Rows are points. The points of each table are mixes of a few directions, plus a little noise. Count the directions of each table, and those that both share. Where both have some left over, give the other angles between the two spaces (their principal angles), to ten degrees, smallest first.

First (7 x 3):
|  -5 |  37 | -28 |
|   7 | -53 |  40 |
|   7 | -49 |  37 |
|  -7 |  51 | -38 |
| -10 |  72 | -54 |
|   3 | -23 |  17 |
|   5 | -36 |  27 |
Second (7 x 3):
|  13 | -95 |  71 |
|  -5 |  36 | -27 |
| -10 |  72 | -54 |
|  -2 |  15 | -11 |
|   3 | -21 |  17 |
|   0 |   0 |   0 |
|   1 |  -6 |   5 |
Directions: first 1, second 1, shared 1

First (6 x 4):
| -27 |  -3 |  60 |  18 |
|   1 |  10 |  34 |  -9 |
|  29 |   2 | -27 | -17 |
|  19 | -29 | -68 |  16 |
|  54 | -28 | -66 |  -3 |
| -75 |  49 |  66 |  -5 |
Second (5 x 4):
| -34 | -49 |  -5 |  63 |
|  -7 | -11 |  -1 |  14 |
|  10 |  10 |   4 | -15 |
|  77 |  31 |  56 | -68 |
| -46 |  17 | -55 |   6 |
Directions: first 3, second 2, shared 2

First (8 x 8):
|  34 |  20 | -41 |  21 |  -4 |  14 |   7 | -10 |
|  47 |  30 | -61 |   2 |  36 |  84 |  23 |  84 |
|  -7 | -16 |  -2 |  -1 |  -9 |  20 | -14 |  37 |
|   7 |   2 |  57 | -17 |  -9 | -25 |  13 |  39 |
|  -9 | -33 |  20 |  19 | -51 | -41 | -29 | -29 |
|  -6 |  -4 |  16 | -22 |  55 | -19 |  34 | -58 |
| -14 | -41 |  29 |  -6 |   5 | -30 |  -1 | -36 |
| -54 |  41 | -18 |   3 | -24 |  -3 | -31 | -29 |
Second (8 x 8):
|  37 |  29 |  40 |  -1 | -26 | -30 |  21 |  31 |
| -31 |  16 | -64 |   0 |  31 |  57 | -14 |  -3 |
|  20 | -56 | -50 |  17 |  20 |  44 |  -7 |   3 |
|  -5 |  -2 |  -5 |   0 |   4 |   5 |  -2 |  -4 |
|  19 | -73 |  14 |  11 |  -5 | -18 |  -4 | -18 |
| -20 | -37 | -47 |   6 |  25 |  37 | -16 | -20 |
| -20 |  27 |  70 | -16 | -26 | -64 |   5 | -17 |
|  -1 |  95 |  43 | -17 | -23 | -32 |  19 |  27 |
Directions: first 5, second 3, shared 3

First, 8 rows:
|  -7 | -30 | -15 |  16 |  11 |  23 |  95 | -56 |  -2 | -20 |   5 |
|   3 |  -3 |  22 |  23 |  10 |  22 |  43 |  -8 |  10 |  -9 |  -4 |
|  -3 |  -1 | -19 | -18 |  -7 | -16 | -26 |   1 |  -9 |   5 |   5 |
|  -2 |   4 | -13 | -18 |  -8 | -17 | -39 |  11 |  -7 |   8 |   3 |
|  -3 |  -3 | -16 | -12 |  -5 | -11 | -13 |  -4 |  -7 |   2 |   4 |
|   1 |  10 |  -3 | -14 |  -7 | -15 | -45 |  19 |  -3 |   9 |   0 |
|   4 |   7 |  20 |  13 |   4 |  10 |   5 |   9 |   8 |   0 |  -5 |
|   7 |  15 |  26 |   9 |   2 |   5 | -20 |  25 |  10 |   5 |  -7 |
Second (10 x 11):
|  21 |   1 |  15 | -19 |  11 |  27 | -22 |   5 |  -8 |  -2 |  18 |
|  18 |  -3 | -10 | -12 | -19 |  17 |  11 |  14 |  12 | -11 |  15 |
|  19 |   6 |   8 | -11 | -13 |  13 | -20 |  18 |  -3 |  -4 |  26 |
|   5 |   3 |  21 | -23 |   0 |  26 | -21 |   3 |   3 | -11 |  36 |
|   9 |  -4 |   9 | -30 |  -1 |  36 |  -3 |   3 |  16 | -16 |  30 |
| -13 |  -3 | -11 |  32 | -17 | -41 |   3 |  -1 |  -4 |  15 | -32 |
|  22 | -24 |   9 |   9 |  -1 |  14 |   8 | -28 | -27 |   0 |  11 |
| -46 |   2 |  -6 |  21 |   1 | -38 |  11 | -15 |  15 |   8 | -34 |
| -13 |   0 | -15 |  12 |  23 | -22 |   7 |  -3 |   8 |  15 | -56 |
| -22 |  24 | -22 |  22 |  16 | -33 |  26 |   3 | -11 |   6 | -14 |
Directions: first 2, second 6, shared 1; angles 80

First (8 x 12):
|  -2 | -46 | -14 |  15 | -66 | -32 | -12 | -33 |  26 |  35 |  -9 |  34 |
|   3 | -25 | -15 |   7 | -44 | -17 | -12 | -22 |  17 |  20 | -12 |  28 |
|  -3 | -23 |  -3 |   7 | -30 | -16 |  -4 | -15 |  12 |  17 |  -1 |  13 |
|  -8 | -40 |   1 |  13 | -44 | -28 |  -2 | -23 |  17 |  29 |   4 |  13 |
| -15 |  32 |  41 |  -9 |  82 |  21 |  32 |  41 | -32 | -29 |  37 | -66 |
|  12 |  -1 | -23 |  -1 | -27 |   0 | -18 | -13 |   9 |   4 | -22 |  31 |
|   2 |  64 |  22 | -21 |  95 |  44 |  19 |  48 | -37 | -48 |  16 | -50 |
|  11 |  39 |  -8 | -13 |  34 |  27 |  -4 |  18 | -14 | -26 | -11 |  -3 |
Second (10 x 12):
| -18 |   1 | -22 |  -1 |   0 | -16 | -11 | -15 |  -4 |  25 | -37 |  22 |
| -60 |   9 |   5 |  65 | -30 | -77 |   6 | -43 | -19 |  -1 |  10 |   1 |
| -27 |  -1 |  -1 |  27 | -18 | -36 |   0 | -22 |  -6 |   5 |   0 |   5 |
| -62 |  30 |  -6 |  45 |   7 | -60 |   2 | -31 | -31 |   2 | -16 |   2 |
| -11 |  23 | -25 | -24 |  40 |  11 | -10 |   6 | -15 |  17 | -49 |  14 |
|  59 |   7 |   5 | -64 |  50 |  85 |   2 |  55 |   9 | -17 |   2 | -18 |
|  42 |  11 |   8 | -44 |  42 |  62 |   3 |  42 |   3 | -19 |   6 | -19 |
|  26 | -34 |  17 |   7 | -44 |   3 |   4 |  -2 |  25 |  -6 |  38 |  -4 |
| -13 |  -9 |  11 |  30 | -29 | -29 |   5 | -17 |   2 |  -6 |  23 |  -4 |
|  65 | -38 |   8 | -42 | -18 |  57 |  -3 |  27 |  36 |  -1 |  21 |  -1 |
Directions: first 2, second 3, shared 1; angles 50
